Each row is a point. Each copy is the shape, with its points in the same order, turned, moved and blurred by noise. Say if it was mirrored as well.

Shape:
23; -35; 58
-57; 10; -50
35; 23; 54
-70; -45; 49
-35; 34; -36
-22; 41; -60
11; -44; -69
21; 45; 18
35; -47; -7
Copy 1 (9 x 3):
-26; 44; -1
17; -65; 59
5; 64; 25
-77; -21; 39
38; -49; 71
65; -54; 51
45; -74; -26
37; 39; 46
9; -16; -33
Copy 1 is: mirrored
Copy 2, 9 rows:
-58; 27; 25
55; -35; -29
-12; 49; 58
-46; -65; 15
61; -11; -2
80; 3; -18
14; 25; -78
27; 41; 44
-30; 42; -34
Copy 2 is: mirrored
Copy 3, 9 rows:
16; -16; 88
-19; -18; -53
-12; 36; 76
-41; -73; 36
-27; 22; -40
-9; 29; -54
63; -26; -37
-17; 53; 26
56; -18; 42
Copy 3 is: only turned
Copy 4, 9 rows:
23; 61; 29
-36; -69; -18
66; 39; -3
-28; -3; 82
2; -58; -26
9; -69; -53
-62; 10; -60
66; -5; -21
-18; 50; -22
Copy 4 is: mirrored

Shape:
-33; 29; -49; -29; -3; 15
66; -95; -41; -19; -6; 15
-43; 27; -61; -40; 44; 2
-27; 39; -58; 21; 9; 25
14; 29; 51; -24; 43; 10
33; 24; -47; 12; -8; -25
-20; -39; 58; 26; -25; -11
-38; 28; -55; -20; 67; -9
121; 42; -52; -23; -24; -62
-36; 43; -64; 0; -24; -9
Copy 1, 10 rows:
-58; 1; -64; -5; -35; 7
-17; -71; 36; -27; -52; -49
-66; 27; -60; 1; -18; -25
-53; 22; -50; 24; -51; 25
0; 62; -6; -29; 23; 3
14; -22; -51; 29; -32; -20
-18; -33; 31; -9; 38; 61
-76; 53; -40; 27; -6; -37
101; -26; -78; -5; -28; -54
-52; -3; -85; 18; -25; 21
Copy 1 is: mirrored
Copy 2, 10 rows:
10; 23; -24; -52; -34; 14
93; -46; 75; 3; -2; -9
-3; -9; -45; -88; 2; -1
17; 55; -17; -34; -6; -12
-34; -42; -29; 36; -19; -5
26; 9; 20; -27; -46; -55
-39; 3; 71; 28; -24; 19
-11; -1; -44; -76; 21; -23
58; -44; 19; -23; -96; -108
-7; 51; -9; -71; -48; -9
Copy 2 is: mirrored

Shape, 11 rows:
-53; -96; -30; 12; -63; 2; -17; -29
-10; -22; -3; -41; 98; -26; 24; 76
-6; -6; 5; -15; -80; 6; -21; -20
18; 76; -48; 4; -31; -30; -23; -1
0; -7; -54; -11; -36; -54; -22; -39
-22; -7; 76; 69; 57; -19; -5; -26
-19; 38; -1; 14; 85; 45; 34; -30
-30; -16; -56; 2; -6; 75; -28; -7
15; -2; -40; 40; -58; -1; 49; 65
58; -22; 17; 96; -45; 60; -30; -44
-108; -7; -30; -38; 10; -25; -60; -15
Copy 1 (11 x 8):
30; -79; 37; -6; 36; -31; 44; -85
11; 10; -57; 39; -58; 105; 23; -9
28; -77; 47; -15; -7; -36; -34; -5
40; -6; -21; 2; -35; -69; -48; 18
50; -1; 21; 19; -3; -56; -19; -53
-9; -27; -19; 36; 77; 27; 42; 65
-51; 26; -45; -9; 0; 7; 45; 26
-13; -45; -60; -42; -13; -38; 25; -59
102; -27; 3; -57; -39; 13; 10; 13
42; -49; -30; -78; 113; -42; -26; 15
-27; -53; 4; 88; -46; -39; 14; -49
Copy 1 is: mirrored
Copy 2, 11 rows:
-85; -35; -64; -48; -10; 85; -14; -28
-62; -52; 39; 75; 39; -12; 64; 53
-32; -24; -26; -45; 28; 18; -60; -39
21; 47; 11; 12; 71; 21; -45; -10
-20; 6; 5; -33; 61; 77; -15; -17
34; -37; -36; -11; -19; -23; 81; -17
20; -2; -19; -4; -9; -19; 35; 93
-29; -15; -64; 11; -10; 49; -51; 54
-77; 54; 19; 34; -14; 3; -32; -31
48; -10; -23; -21; -89; 31; -54; -41
-44; -37; -90; -5; 101; 50; 17; 26
Copy 2 is: mirrored
